Each point is reached from the start by the listed moves, each made once or not at all, plus a little noise. Is the number of moves made odd or even? Then give how often each move was made.

Moves:
(1): 4.28  -0.14  -0.32  0.05  -0.04
(2): 0.72  2.24  0.88  -0.64  -0.50
Start: -0.16  -0.16  0.16  0.39  0.12
Points:
4.74  1.96  0.57  -0.23  -0.46 => even (1, 1)
-0.07  -0.15  0.20  0.32  0.14 => even (0, 0)
4.09  -0.24  -0.07  0.46  0.12 => odd (1, 0)

Moves:
(1): 2.15  0.24  -0.19  -0.54  -0.13  0.13  -0.60  -0.59  -0.39
(2): -0.03  1.89  0.41  -0.35  0.51  -0.14  0.28  -0.23  0.19
(3): 0.54  -0.20  2.30  0.13  0.06  -0.36  0.10  0.71  0.95
(4): 0.69  0.22  0.45  2.11  0.28  -0.44  0.04  -0.33  -0.04
(5): 0.25  -0.30  -0.14  -0.35  1.97  -0.80  -0.18  -0.11  0.34
(6): -0.04  0.07  0.77  0.30  0.71  3.27  -0.62  -0.45  -0.04
(7): 0.50  -0.81  0.23  -0.31  0.30  0.51  3.28  -0.73  -0.05
(8): 0.40  0.69  -0.88  0.49  0.19  0.30  0.39  2.40  0.26
Start: 0.65  -1.09  0.37  -0.58  0.64  0.29  0.66  -0.91  -0.23
Points:
4.02  -1.47  0.87  0.65  1.12  0.51  3.37  -2.53  -0.75 => odd (1, 0, 0, 1, 0, 0, 1, 0)
1.54  -0.52  2.53  0.38  1.63  3.50  0.52  1.87  0.94 => odd (0, 0, 1, 0, 0, 1, 0, 1)
4.47  -0.10  2.78  1.88  1.70  3.23  -0.09  0.84  0.54 => odd (1, 0, 1, 1, 0, 1, 0, 1)
4.29  -1.21  1.89  -0.88  1.01  0.84  3.81  0.93  0.51 => even (1, 0, 1, 0, 0, 0, 1, 1)
4.38  -0.68  0.75  1.47  2.04  4.11  3.13  -0.57  -0.46 => odd (1, 0, 0, 1, 0, 1, 1, 1)
1.85  1.03  2.84  -0.35  4.08  2.55  0.60  1.41  1.38 => odd (0, 1, 1, 0, 1, 1, 0, 1)

Moves:
(1): 2.49  -0.10  0.98  -0.19  -0.43  -0.37  -0.10  0.40  -0.03  -0.01  0.63  0.43
(2): 0.34  1.92  0.94  -0.13  -0.14  -0.39  -0.06  -0.52  0.31  0.06  0.02  0.47
(3): -1.58  -1.53  2.74  -0.03  -0.40  0.61  0.13  -1.56  -0.31  0.44  0.94  -0.80
(4): 0.80  -0.38  -0.22  2.49  -0.25  0.68  0.51  -1.37  0.56  -0.06  0.28  0.12
(5): -0.17  -0.64  0.63  0.61  2.52  -1.18  0.41  0.29  1.21  -0.07  0.45  -0.13
(6): 0.34  0.28  0.30  -0.81  1.66  2.87  -0.23  -0.52  -0.35  -0.46  -0.57  -0.45
(7): 0.02  -0.14  -0.36  -0.48  -0.41  -0.13  2.20  0.20  0.32  0.76  -0.18  -0.27
(8): -0.70  0.48  1.33  1.85  -0.07  0.54  1.49  2.41  -0.88  -0.59  -0.27  0.15
(9): -0.20  -0.01  0.62  -0.14  -0.74  0.61  -0.16  0.54  1.70  -0.10  0.18  0.18
(10): 0.29  -0.16  -0.11  0.40  -0.15  0.57  -0.64  0.24  -0.12  2.29  0.50  0.06
(11): -0.36  0.63  -0.18  -0.07  -0.03  0.47  0.33  -0.08  -0.01  -0.81  2.20  0.09
(12): -0.25  -0.45  -0.08  -0.56  0.45  0.19  -0.07  -0.47  -0.20  -0.19  -0.09  2.09
Start: 0.78  1.25  -0.70  -0.46  0.71  0.36  -0.22  -0.13  0.47  -0.74  0.32  0.14
Points:
0.86  0.23  -0.17  2.43  2.47  1.68  0.34  -1.19  3.56  0.15  3.74  2.83 => even (0, 0, 0, 1, 1, 0, 0, 0, 1, 1, 1, 1)
3.42  2.68  1.72  2.51  -0.14  1.13  3.70  0.54  0.69  -0.94  0.97  3.24 => even (1, 1, 0, 1, 0, 0, 1, 1, 0, 0, 0, 1)
2.25  0.31  4.21  1.44  1.22  1.34  2.45  -2.52  3.64  1.49  5.43  2.32 => even (1, 1, 1, 1, 1, 0, 1, 0, 1, 1, 1, 1)
0.58  0.41  -0.66  2.01  3.45  0.46  1.11  -2.00  1.89  -1.79  3.00  2.37 => even (0, 0, 0, 1, 1, 0, 0, 0, 0, 0, 1, 1)
1.11  2.91  0.56  0.41  2.92  -0.02  -0.19  -0.32  1.79  0.52  3.42  0.85 => even (0, 1, 0, 0, 1, 0, 0, 0, 0, 1, 1, 0)
2.59  0.00  2.70  1.19  1.04  5.17  -0.13  -3.28  0.10  0.80  4.57  -0.49 => even (1, 0, 1, 1, 0, 1, 0, 0, 0, 1, 1, 0)
-1.28  1.71  3.07  -1.50  -0.28  1.95  -0.01  -2.15  2.00  -1.13  3.58  2.09 => odd (0, 1, 1, 0, 0, 0, 0, 0, 1, 0, 1, 1)
2.99  3.31  3.12  -1.12  1.10  3.74  2.96  2.09  1.44  -1.34  -0.21  2.88 => odd (1, 1, 0, 0, 0, 1, 1, 1, 1, 0, 0, 1)

Moves:
(1): 1.47  -0.15  0.15  -0.95  -0.74  -0.73  0.45  -1.19  -0.69  -0.63  0.70  1.40  0.38  0.28  0.28  -0.13  1.01  -0.07  -0.40  0.16  -0.56  -0.22  0.26  -0.21  0.04  -0.83
(2): -0.03  2.67  0.40  -0.10  0.45  0.55  -0.18  -1.09  -0.25  0.10  -0.88  0.61  0.06  -0.02  -1.35  -0.38  0.54  -1.46  -0.73  -0.47  1.06  -1.21  -0.23  -0.78  -0.76  0.08
(3): -0.92  -0.67  1.42  0.17  0.62  -0.60  -0.06  -0.55  0.02  1.44  -0.61  -0.68  -0.09  0.06  0.07  0.22  0.70  -0.41  0.37  -0.36  -0.87  -0.12  1.27  -0.61  0.19  -0.21
(4): 1.30  0.21  -1.32  1.92  0.69  -1.59  -2.31  -0.08  1.78  1.22  -1.24  -1.41  0.90  0.10  0.14  -0.23  0.02  0.17  0.69  1.22  1.12  -0.75  -0.38  -0.60  0.14  -1.11
(5): 0.41  -0.15  -0.36  -0.36  0.51  0.51  0.21  -0.05  -0.33  0.36  -2.00  0.22  -0.59  -0.16  0.69  -0.51  0.41  -0.36  0.60  0.47  0.76  0.87  0.88  0.62  -0.52  0.49
(6): 0.79  -0.98  1.11  0.28  0.40  0.95  -0.44  0.17  -0.38  0.08  -0.10  0.26  0.03  -0.56  -0.45  -0.68  0.02  0.45  -0.31  0.24  0.29  0.53  -1.34  -0.38  0.19  -0.13
(7): -0.38  -0.48  -1.03  1.08  -1.42  0.67  2.46  -1.37  -0.29  0.18  -0.70  -0.64  -0.94  0.94  -1.14  1.48  0.05  0.41  -0.28  0.31  1.35  0.17  0.27  -1.17  -0.11  -0.32
(8): 0.71  -0.16  0.57  0.56  -0.11  -0.61  1.31  1.79  -0.58  -0.52  -0.30  0.15  0.36  -0.96  -0.32  -0.84  0.11  -0.17  1.16  -0.14  -1.19  0.33  -0.09  1.00  -0.53  0.70
(9): -0.27  -0.70  -0.03  -0.96  0.00  -0.42  0.31  0.05  1.98  0.40  -0.21  0.75  0.42  0.15  -0.99  0.21  -0.91  0.36  0.33  -1.29  -0.75  0.56  -0.30  0.41  0.31  0.18
(10): 0.54  0.54  -0.86  -0.72  -1.12  -0.36  -0.42  0.49  0.59  1.70  -1.03  -0.83  -1.03  -1.06  0.24  -0.68  0.41  0.07  -0.84  -0.69  -0.25  0.02  -0.68  0.01  -0.35  0.05
(11): -0.31  0.33  0.08  0.62  1.01  -0.16  0.64  -0.85  0.98  1.97  1.77  0.29  0.10  1.18  0.58  -0.21  0.36  0.21  0.29  -0.34  -0.91  0.75  0.06  -0.17  -0.82  -0.41
(12): 0.13  -0.51  -0.51  0.39  -0.36  0.04  -0.18  -0.15  -0.12  1.11  0.29  2.17  0.30  -1.08  0.31  -0.11  0.09  0.03  1.42  1.29  0.19  0.24  0.52  -0.58  0.21  0.00
(13): -0.31  -0.12  -0.66  -1.37  -0.91  0.57  0.05  -0.02  0.58  -0.21  0.97  -1.65  2.52  -0.76  -0.44  -0.49  1.11  -0.34  1.19  0.18  0.71  0.74  0.38  0.11  0.41  1.20
(14): 0.27  -0.09  0.10  -0.69  -0.07  0.12  -0.61  -0.14  -0.30  0.19  -0.89  -0.48  0.31  2.77  1.78  0.01  -1.03  -0.26  1.12  0.04  0.00  -1.27  -0.59  -1.21  -0.30  0.38
(15): 0.05  -0.20  1.32  -0.62  -0.05  1.61  -0.13  -0.09  1.46  0.09  -0.68  -0.68  0.70  -1.23  0.68  -0.73  0.24  -0.27  -0.53  1.07  -0.86  -1.33  -1.22  1.68  -0.22  -0.21
(16): 0.64  0.21  0.19  0.18  -0.16  0.16  1.06  -0.92  -0.52  0.70  0.19  -0.17  0.89  0.00  0.97  1.52  -0.20  0.22  -0.41  -0.25  1.14  -0.17  -0.37  0.79  0.87  1.32
(17): -0.25  -0.05  -0.03  -0.27  0.27  0.16  0.65  -0.44  -0.41  0.63  0.92  0.65  -1.05  0.65  -0.10  0.84  1.65  0.71  1.56  0.82  0.11  -0.94  -0.54  0.46  0.03  0.03
(18): 0.62  0.66  1.18  -1.34  0.65  -1.07  0.74  -0.53  1.10  0.75  0.53  0.57  0.26  -0.78  0.37  -0.49  -1.16  4.45  0.08  1.57  -0.75  -1.01  1.98  -1.30  0.06  -0.65
(19): -0.01  0.55  1.12  0.66  -1.18  0.68  -1.29  -2.22  -0.47  -0.63  0.21  -1.72  -0.66  -0.93  0.33  0.60  -1.33  0.51  2.78  0.07  1.15  -1.26  1.29  0.50  0.78  -1.89
(20): 1.68  0.45  0.54  -1.51  -0.73  -0.96  -0.95  0.82  0.05  1.27  -0.33  -1.13  -0.42  1.03  -1.15  0.14  -0.86  -1.03  0.05  1.42  0.45  -0.40  1.65  0.82  0.13  0.53
(21): -0.03  -1.10  1.03  0.29  -0.76  -0.48  -0.20  -0.26  -0.18  -0.46  1.31  0.73  0.10  -0.41  1.35  -1.40  0.75  -0.39  0.12  0.01  1.55  -0.42  0.65  0.74  -0.15  1.02
(22): 0.21  0.87  0.64  0.27  -0.62  -1.33  -0.54  -0.11  1.65  -0.17  0.28  -1.20  -0.20  -0.87  0.53  1.19  0.74  0.15  0.24  0.14  -0.24  1.12  0.08  -1.23  -0.74  -0.36
(23): 0.20  0.14  0.13  0.89  -0.52  0.34  -0.62  0.36  -0.42  -0.57  -0.24  0.48  0.10  1.16  -0.33  0.06  0.53  -0.07  0.12  -0.52  -0.29  0.24  0.91  -0.15  0.29  0.33
(24): -0.84  0.80  0.44  -0.60  -0.77  -1.38  -0.94  -0.23  -0.86  0.55  -0.25  0.41  1.07  0.08  -0.56  -0.45  0.66  0.64  1.33  0.66  -0.52  0.47  -0.92  1.64  -0.66  -0.09
Start: -0.91  1.39  -1.45  0.57  2.67  -0.98  -0.06  0.32  -0.80  -0.41  -1.16  0.45  -0.96  1.24  1.48  -0.31  -1.00  0.06  -0.27  -0.63  -1.23  -1.09  0.96  -0.28  0.81  -1.07
Points:
0.15  1.23  4.94  -2.38  -0.37  -1.17  4.21  -4.03  -0.17  1.90  -0.56  2.80  3.97  -0.31  -0.53  -1.50  4.63  4.29  3.39  1.64  -0.98  -3.55  1.75  2.05  1.07  1.09 => odd (1, 1, 1, 0, 0, 1, 1, 1, 1, 0, 0, 0, 1, 0, 1, 1, 1, 1, 0, 0, 1, 0, 1, 1)
0.47  5.12  -0.23  1.94  2.02  -1.73  -0.21  -3.65  1.09  2.25  -4.50  -0.23  1.92  1.62  0.09  0.49  -0.44  4.10  -0.18  3.23  1.36  -4.62  1.20  -0.15  0.55  -1.32 => even (0, 1, 0, 1, 0, 0, 1, 0, 0, 0, 0, 0, 0, 0, 1, 1, 0, 1, 0, 0, 0, 0, 1, 1)
-1.01  2.29  2.93  -2.72  -0.97  -0.53  2.52  -4.35  2.25  2.93  -2.75  -2.90  -0.10  -0.44  2.08  -2.12  0.06  3.18  6.16  0.35  0.18  -6.86  2.90  0.05  -0.07  -0.87 => odd (0, 1, 1, 0, 0, 0, 1, 1, 1, 1, 0, 0, 1, 1, 1, 0, 1, 1, 1, 0, 1, 0, 0, 0)
3.14  4.28  -0.55  1.54  -0.57  -2.30  -1.55  -4.19  -0.73  3.24  0.47  -1.28  2.00  3.43  4.50  -1.67  3.06  -1.07  6.18  -0.64  2.22  -5.07  1.76  0.32  0.38  -0.29 => odd (1, 1, 0, 1, 0, 0, 0, 1, 0, 1, 1, 0, 1, 1, 0, 1, 1, 0, 1, 0, 1, 0, 1, 0)
2.80  5.17  0.89  2.33  0.62  -0.23  -0.04  -3.85  4.52  4.55  -3.47  -4.48  -0.37  -2.32  0.77  -1.31  2.56  4.73  5.80  3.54  1.10  -2.68  2.17  -1.73  -1.25  -3.54 => odd (0, 1, 0, 1, 1, 1, 1, 1, 0, 1, 1, 0, 1, 0, 1, 0, 1, 1, 1, 0, 0, 1, 1, 0)
1.23  1.06  1.81  -2.29  -1.35  -6.38  -4.66  -4.43  1.59  4.35  0.88  0.95  2.60  0.61  0.82  -1.52  1.16  4.52  9.49  4.88  0.43  -4.01  7.51  0.99  2.64  -2.59 => odd (1, 0, 1, 1, 0, 0, 0, 0, 1, 0, 0, 1, 1, 0, 0, 0, 1, 1, 1, 1, 1, 0, 1, 1)
-1.06  5.48  1.35  -0.22  0.57  -4.79  3.44  -1.55  0.61  4.64  -3.21  -0.77  -2.41  -0.93  -0.70  0.29  2.75  4.43  2.97  1.22  -2.72  -2.11  1.59  -2.53  -2.16  -2.05 => odd (0, 1, 1, 0, 0, 0, 1, 1, 0, 1, 0, 0, 0, 0, 0, 0, 1, 1, 0, 0, 0, 1, 0, 1)
